Each wall is flat, endless, passes through zero and stands at right angles to its row. A trip goes straight from one point to another. List the walls that it crosses, first one first.

Walls:
(1): [0.018,0.007,0.005]
(2): [-0.006,-0.005,0.043]
(3): [0.094,-0.024,-0.005]
Trips:
[-0.055,-0.028,-0.016] to [-0.011,0.012,0.003] => 2
[0.042,-0.035,0.037] to [0.033,0.010,-0.044] => 2
[-0.012,-0.003,0.013] to [0.040,-0.056,-0.024] => 3, 2, 1
[-0.040,-0.007,-0.014] to [-0.038,-0.005,-0.045] => none
[0.018,-0.015,0.109] to [-0.042,0.074,-0.033] => 3, 1, 2
[0.031,0.042,-0.013] to [0.075,0.030,-0.015] => none
[0.024,-0.061,-0.019] to [-0.062,0.021,0.030] => 2, 3
[-0.022,-0.018,0.020] to [-0.029,-0.004,-0.025] => 2

Walls:
(1): [-0.021,0.016,0.026,0.014,0.028,0.046,0.028,-0.048]
(2): [0.058,0.047,-0.036,0.023,0.046,0.017,-0.081,-0.003]
(3): [-0.028,0.028,0.016,-0.051,0.114,0.019,-0.015,0.031]
(4): [-0.008,0.026,-0.025,-0.003,-0.034,0.023,0.049,0.056]
Trips:
[0.003,0.016,0.009,0.002,-0.041,0.032,0.018,0.052] to [0.068,-0.026,0.023,0.029,0.057,0.005,0.026,-0.040] => 1, 2, 4, 3
[0.006,-0.005,-0.015,0.010,-0.016,-0.008,0.011,0.025] to [-0.027,-0.004,-0.017,-0.063,0.017,0.001,-0.014,0.019] => 3
[0.022,-0.008,0.020,0.033,-0.068,-0.009,-0.027,0.090] to [0.112,-0.020,-0.067,-0.009,0.017,-0.017,0.000,-0.045] => 2, 4
[-0.034,0.008,-0.054,-0.008,0.033,-0.041,0.027,0.049] to [-0.002,0.004,-0.002,0.040,0.057,-0.052,-0.009,-0.037] => 2, 4, 1
[-0.006,-0.013,-0.002,0.065,0.038,-0.055,-0.065,0.002] to [0.015,0.001,0.027,-0.029,0.023,-0.044,0.000,0.031] => 2
[-0.044,-0.027,-0.044,0.020,-0.038,0.018,0.029,0.054] to [-0.008,0.072,-0.050,0.020,-0.006,-0.003,0.020,0.037] => 2, 3
[0.054,0.003,-0.031,0.105,0.019,-0.013,-0.029,-0.019] to [-0.041,0.018,-0.008,0.021,0.036,-0.065,-0.012,-0.054] => 1, 3

Walls:
(1): [0.034,-0.045,0.052,0.007,-0.057,0.018,-0.023,0.078,0.040,-0.029,-0.028,-0.010,-0.089,0.019]
(2): [-0.033,-0.028,-0.024,-0.035,0.019,0.025,-0.013,0.024,0.000,0.005,-0.030,-0.053,-0.030,0.011]
(3): [-0.053,-0.057,0.031,0.031,-0.010,-0.037,-0.006,0.031,-0.002,0.045,-0.017,-0.008,0.063,-0.014]
(4): [-0.037,0.017,-0.078,-0.026,0.014,-0.052,0.062,0.010,0.068,0.030,0.026,-0.006,-0.014,-0.044]
(5): [0.027,0.004,0.007,-0.064,-0.028,-0.089,0.022,0.045,0.116,0.064,-0.032,0.021,0.019,-0.078]
Trips:
[0.000,-0.061,-0.049,-0.017,-0.036,0.030,-0.035,0.010,0.013,0.049,0.003,-0.062,0.007,0.015] to [0.002,0.019,-0.060,0.004,-0.045,-0.003,0.007,-0.036,0.043,-0.012,-0.019,-0.084,0.080,0.014] => 1
[0.047,-0.034,-0.016,-0.017,0.000,-0.006,0.015,-0.005,0.002,0.007,-0.015,-0.055,-0.062,-0.008] to [0.025,-0.019,-0.035,-0.012,0.007,-0.024,-0.061,0.070,-0.039,0.010,-0.026,-0.005,-0.014,0.000] => 4, 3
[0.009,-0.026,-0.032,-0.036,0.034,-0.009,0.064,-0.015,0.061,0.060,-0.001,-0.038,-0.007,-0.004] to [-0.044,-0.036,0.048,0.014,-0.003,0.003,0.032,-0.001,0.006,-0.001,-0.016,0.138,-0.020,-0.019] => 2, 1, 4
[0.008,0.008,0.046,0.000,0.036,0.017,0.020,0.014,-0.040,-0.029,0.054,-0.070,-0.017,-0.014] to [-0.021,0.016,0.009,0.015,0.030,0.073,-0.008,0.054,0.027,-0.010,-0.022,0.029,0.086,0.058] => 1, 3
[-0.003,-0.046,-0.007,-0.027,-0.002,-0.036,-0.015,-0.058,-0.037,-0.080,0.020,-0.005,0.032,0.044] to [0.034,-0.053,-0.041,0.082,0.024,0.006,-0.037,-0.030,-0.012,0.024,-0.032,-0.010,0.027,-0.042] => 3

Walls:
(1): [0.000,0.011,0.038,-0.097,-0.041,0.028,-0.027,0.045,0.038,-0.023,-0.015,0.031,0.031,-0.031,0.032,-0.007,0.024,0.015,-0.001,-0.010,0.037,-0.005,-0.032,-0.012,0.021,0.004,-0.038,0.005,0.030,-0.010,-0.010,-0.002]
(2): [-0.019,0.063,0.018,-0.023,0.007,-0.041,0.045,-0.024,0.009,0.000,-0.092,0.051,0.010,0.043,-0.013,-0.027,-0.053,-0.003,0.002,-0.042,0.051,0.035,0.033,0.022,-0.026,-0.008,0.030,-0.067,-0.043,-0.037,0.007,-0.055]
(3): [0.051,-0.100,-0.046,-0.105,0.021,0.051,0.003,-0.011,-0.039,0.045,0.012,-0.032,0.093,0.020,-0.066,-0.081,0.010,-0.020,-0.019,-0.008,-0.001,0.066,0.069,-0.034,0.023,0.021,-0.009,0.018,-0.032,0.025,-0.006,0.027]
(4): [-0.024,-0.032,-0.002,-0.046,0.091,0.032,-0.064,-0.021,-0.042,-0.030,-0.009,-0.025,-0.020,0.037,0.039,-0.015,-0.029,0.044,0.022,-0.026,0.030,0.050,-0.015,0.017,0.027,0.004,0.018,-0.019,0.019,0.016,-0.039,0.036]
(5): [-0.046,-0.011,-0.017,0.004,-0.020,0.084,-0.029,0.006,0.061,-0.053,0.002,0.028,0.022,-0.044,0.033,0.036,-0.003,-0.004,-0.025,0.021,-0.023,0.031,0.008,0.055,0.011,0.072,0.037,-0.027,0.039,0.077,0.028,0.050]
(6): [-0.008,-0.067,-0.064,-0.007,-0.022,-0.003,0.037,0.002,0.016,-0.087,0.010,-0.033,-0.027,0.001,0.006,-0.017,-0.051,-0.009,-0.010,-0.005,0.031,-0.008,-0.015,-0.071,0.051,-0.006,0.045,-0.019,0.018,0.039,-0.049,-0.013]
(7): [-0.004,-0.014,0.040,-0.031,0.061,0.080,-0.004,-0.053,-0.010,-0.032,-0.009,-0.005,-0.035,-0.013,-0.047,0.025,-0.039,0.029,-0.005,-0.004,0.026,0.004,0.016,0.063,-0.016,-0.013,0.018,-0.018,-0.037,0.015,0.034,0.024]
(8): [0.086,-0.016,0.008,-0.002,-0.018,-0.017,0.012,-0.048,-0.052,0.015,-0.050,-0.025,-0.001,0.051,-0.009,0.014,-0.031,-0.073,0.046,0.040,0.013,0.045,-0.041,-0.006,0.042,-0.014,0.010,-0.059,-0.030,-0.012,-0.013,0.017]
(9): [0.040,-0.020,0.006,0.023,0.029,0.024,-0.034,-0.026,-0.010,-0.024,0.015,0.005,0.024,0.028,-0.016,-0.064,0.013,0.050,0.018,0.044,0.001,-0.064,0.039,-0.050,0.033,-0.089,-0.052,-0.040,0.013,-0.014,0.060,0.012]
Trips:
[-0.052,-0.006,0.014,0.035,0.010,0.012,-0.012,0.064,0.034,-0.022,-0.001,0.047,-0.068,0.051,-0.023,-0.049,-0.003,-0.019,0.058,-0.043,0.033,-0.068,0.008,0.020,0.031,-0.028,-0.036,0.067,-0.022,0.033,0.037,-0.058] to [-0.065,-0.014,0.000,-0.005,-0.001,-0.043,0.012,0.002,-0.020,-0.005,-0.009,0.018,-0.036,0.026,-0.033,0.052,0.070,0.050,-0.003,0.000,-0.001,0.014,-0.031,0.006,0.039,-0.097,0.027,0.051,0.009,-0.003,0.035,0.021] => 2, 6, 1, 4
[-0.054,-0.027,-0.007,0.059,0.038,-0.026,-0.018,0.004,-0.014,-0.034,0.012,0.010,-0.016,0.015,0.025,0.030,0.099,0.010,-0.022,0.083,0.041,0.016,0.035,-0.055,-0.012,-0.056,0.041,-0.036,0.015,0.019,-0.046,-0.052] to [-0.048,0.009,-0.006,0.003,-0.010,0.034,-0.034,-0.037,-0.010,-0.020,-0.057,-0.032,-0.068,0.017,-0.002,-0.015,0.008,-0.053,0.003,-0.005,-0.022,-0.026,-0.056,-0.001,-0.042,-0.004,-0.029,0.089,-0.011,-0.001,0.000,0.025] => 9, 7, 6
[-0.013,-0.006,0.017,0.039,0.065,0.054,0.023,-0.083,0.019,-0.085,0.037,0.028,-0.042,-0.015,-0.030,-0.011,0.049,-0.006,0.000,0.044,-0.008,-0.016,0.027,0.063,-0.043,-0.013,-0.003,0.020,0.001,0.001,0.057,0.029] to [-0.002,-0.004,-0.025,-0.004,-0.037,0.058,-0.076,0.041,-0.040,0.020,-0.081,0.067,-0.006,0.006,-0.033,0.017,-0.051,0.000,-0.064,-0.011,-0.012,0.054,-0.007,0.061,0.009,-0.005,-0.018,0.005,0.022,-0.031,-0.071,-0.031] => 2, 9, 1, 3, 8

Walls:
(1): [-0.022,-0.047,-0.002,0.011,0.025,0.001,0.057,0.000,0.039,0.036,0.008,0.028,0.077,0.036,-0.072,-0.088,0.017,-0.008,0.051,0.078,-0.053,0.061,-0.024,0.021,0.039,0.043,-0.003,-0.012,0.021,-0.022,-0.010,-0.024,0.027,0.031,0.002,-0.090,0.006,0.027,0.004,0.021,-0.040,0.004,0.099,-0.024,0.053,-0.034,0.001,-0.029]
(2): [0.008,0.056,0.056,0.024,-0.017,0.033,-0.017,-0.017,-0.018,-0.017,-0.066,0.011,-0.005,-0.024,-0.023,0.018,-0.060,0.030,-0.011,0.069,0.011,-0.034,-0.003,-0.038,0.003,-0.041,-0.049,0.031,0.010,-0.007,0.057,0.001,-0.011,-0.058,-0.011,0.023,0.101,0.036,0.013,0.062,0.039,-0.007,0.064,-0.046,-0.056,0.003,0.038,-0.049]
(3): [-0.031,0.020,0.001,0.013,-0.039,0.047,-0.020,-0.024,0.043,-0.026,-0.029,0.015,-0.052,-0.024,-0.020,-0.029,-0.065,-0.072,-0.070,-0.027,0.026,0.013,0.029,0.010,-0.015,-0.057,-0.004,0.007,0.048,0.049,-0.014,0.037,-0.037,0.029,0.029,0.037,-0.002,0.005,-0.090,0.050,0.028,-0.031,0.009,0.052,-0.010,-0.008,0.017,-0.008]
(4): [-0.007,-0.009,0.025,0.005,0.011,0.020,-0.008,0.043,-0.008,0.003,0.017,0.069,-0.067,-0.001,0.017,0.111,0.011,0.026,0.000,0.008,0.019,-0.008,-0.034,-0.042,-0.015,-0.003,-0.014,-0.035,0.007,-0.049,-0.015,0.077,0.059,-0.069,-0.104,-0.010,0.012,-0.010,0.001,-0.018,0.038,0.006,-0.010,0.050,-0.007,-0.001,0.048,-0.015]
(5): [-0.001,-0.023,0.005,-0.022,-0.046,0.014,-0.018,0.015,0.009,0.007,0.043,0.009,-0.001,0.026,0.013,0.046,0.040,-0.018,0.014,-0.025,0.011,0.060,0.042,-0.018,-0.008,0.013,-0.008,0.056,0.019,0.005,0.030,0.022,0.064,-0.017,0.021,0.041,-0.033,0.001,0.006,-0.020,-0.004,-0.028,0.000,-0.057,-0.078,0.059,0.010,0.048]
(6): [-0.015,0.010,0.013,-0.018,-0.014,0.055,0.061,-0.013,0.016,0.066,0.062,-0.019,0.000,0.038,-0.006,0.042,-0.017,-0.044,-0.072,-0.042,0.015,-0.034,0.043,-0.002,0.058,0.023,0.027,-0.057,-0.008,-0.066,0.019,-0.041,0.000,0.048,-0.019,0.019,0.042,0.038,-0.037,-0.018,-0.051,-0.049,0.041,0.043,0.000,-0.036,0.034,-0.008]
(7): [0.043,0.056,0.015,0.017,0.013,-0.035,0.082,0.035,0.006,0.049,0.028,0.052,-0.047,0.028,-0.002,0.027,-0.024,0.003,0.015,0.002,0.024,-0.034,-0.008,0.028,0.080,-0.006,-0.009,-0.009,-0.027,0.001,-0.064,0.026,-0.071,0.012,0.004,0.076,0.013,0.012,0.050,-0.010,-0.027,0.017,-0.008,-0.036,-0.018,-0.015,0.038,0.019]
(8): [-0.047,-0.001,0.056,0.024,-0.010,-0.046,0.057,0.001,-0.006,0.018,0.028,-0.054,0.005,0.031,-0.057,-0.045,-0.004,-0.068,0.012,0.001,-0.001,-0.034,-0.036,0.018,-0.030,0.079,-0.015,-0.003,0.006,-0.004,-0.018,-0.034,0.059,-0.003,-0.017,0.005,-0.021,0.035,0.022,-0.020,-0.022,0.004,-0.009,0.009,0.040,0.099,0.032,0.020]
(9): [0.014,-0.062,-0.019,0.017,0.039,-0.015,-0.020,-0.058,0.032,-0.024,-0.012,0.036,0.014,-0.032,-0.005,-0.037,0.052,0.065,0.002,-0.019,-0.005,0.049,-0.003,0.037,0.018,-0.005,-0.081,-0.061,-0.110,-0.063,0.025,-0.022,0.009,0.023,-0.033,0.046,0.004,0.010,-0.007,-0.030,0.040,-0.019,0.026,-0.047,-0.012,-0.043,0.044,0.084]
(10): [-0.031,0.044,-0.076,0.048,0.011,-0.031,0.064,-0.039,0.053,-0.018,-0.016,0.006,0.056,-0.035,0.017,0.013,-0.038,-0.037,0.006,0.035,-0.015,0.001,0.031,0.036,-0.046,-0.004,0.045,0.039,-0.013,-0.008,0.009,-0.026,0.043,-0.054,-0.049,0.002,0.032,0.003,0.019,0.027,-0.026,0.038,-0.009,0.006,-0.031,-0.027,0.012,0.042]
Trips:
[-0.026,-0.018,0.000,0.005,0.038,0.102,-0.040,0.033,0.026,-0.094,0.017,0.024,-0.018,0.008,0.013,-0.033,-0.027,-0.065,0.005,0.070,-0.001,0.015,0.000,0.001,-0.056,0.010,-0.034,0.005,0.078,0.028,0.050,-0.054,0.000,0.002,-0.015,0.003,-0.044,-0.027,-0.020,-0.052,-0.013,-0.034,-0.009,0.003,0.036,0.007,-0.055,-0.020] to [-0.008,-0.064,0.002,0.057,0.093,-0.069,0.020,0.071,-0.016,0.076,0.011,-0.033,-0.025,0.018,-0.045,-0.026,0.022,-0.007,-0.004,0.046,-0.076,0.026,0.028,0.027,-0.024,0.013,-0.014,-0.015,-0.002,0.005,-0.032,0.010,0.008,0.005,0.050,0.030,0.063,0.031,-0.049,0.019,-0.028,-0.005,0.027,0.029,0.025,-0.053,-0.041,0.007] => 5, 6, 9, 3, 7
[-0.029,-0.018,-0.008,-0.003,0.014,-0.004,0.024,0.117,-0.036,-0.036,0.018,0.008,0.072,-0.023,-0.032,-0.027,0.045,-0.011,0.041,0.023,-0.019,-0.038,-0.021,-0.040,-0.014,0.022,0.055,-0.032,0.046,-0.034,0.043,0.030,0.029,-0.006,-0.071,-0.019,0.037,0.051,-0.004,0.027,-0.035,-0.059,-0.010,0.025,0.050,0.005,0.091,-0.018] to [0.000,0.004,-0.061,-0.022,0.034,-0.039,0.013,-0.009,0.031,0.038,-0.017,-0.016,-0.032,0.035,-0.100,-0.009,-0.024,-0.018,-0.002,-0.018,-0.004,-0.041,-0.051,-0.019,-0.038,0.021,0.013,-0.039,0.010,0.025,0.014,0.000,0.035,-0.033,-0.026,-0.039,-0.028,0.015,-0.045,-0.008,0.024,0.031,0.045,0.006,-0.025,-0.005,-0.008,0.041] => 2, 3
[0.025,0.021,0.124,0.012,-0.011,0.081,0.027,0.011,0.033,-0.005,0.041,-0.009,-0.047,0.004,0.033,0.033,0.025,0.009,0.058,-0.010,0.020,-0.043,0.052,-0.051,-0.034,-0.016,-0.041,0.003,0.016,0.000,-0.020,0.075,0.006,-0.008,-0.015,-0.006,0.022,0.024,0.008,0.049,0.038,0.049,-0.033,-0.015,0.022,-0.032,-0.039,-0.008] to [-0.010,-0.092,-0.028,0.023,0.018,-0.061,0.039,0.021,0.033,-0.023,0.017,-0.016,-0.062,-0.074,-0.022,0.043,0.027,-0.015,0.014,0.000,-0.026,-0.010,-0.083,-0.081,-0.056,0.039,0.003,-0.054,0.019,-0.044,-0.013,-0.075,0.008,-0.077,-0.028,0.107,0.017,0.014,0.015,-0.029,0.046,-0.040,0.003,-0.037,-0.032,-0.006,0.019,0.032] => 3, 8, 9, 10
[0.010,0.008,0.003,0.025,-0.001,-0.007,0.022,0.061,0.021,-0.033,-0.029,-0.004,0.079,-0.002,0.033,-0.064,-0.022,-0.004,-0.006,0.008,-0.011,-0.004,0.006,0.080,0.005,0.033,-0.019,-0.042,0.003,-0.016,-0.066,0.052,0.030,0.020,0.018,-0.017,0.080,-0.042,-0.012,0.012,-0.008,0.024,0.055,0.021,-0.039,-0.055,0.007,0.001] to [0.039,-0.010,0.020,0.036,-0.048,-0.016,0.033,-0.014,0.027,0.023,0.005,-0.066,-0.002,-0.022,-0.010,0.066,-0.022,-0.035,-0.002,0.001,-0.020,-0.042,0.039,0.056,-0.007,0.027,0.019,-0.019,-0.039,0.011,0.069,-0.020,-0.013,-0.042,0.019,0.073,-0.029,-0.038,-0.063,-0.004,0.018,-0.006,-0.039,-0.035,-0.015,0.066,0.063,0.021] => 8, 1, 5
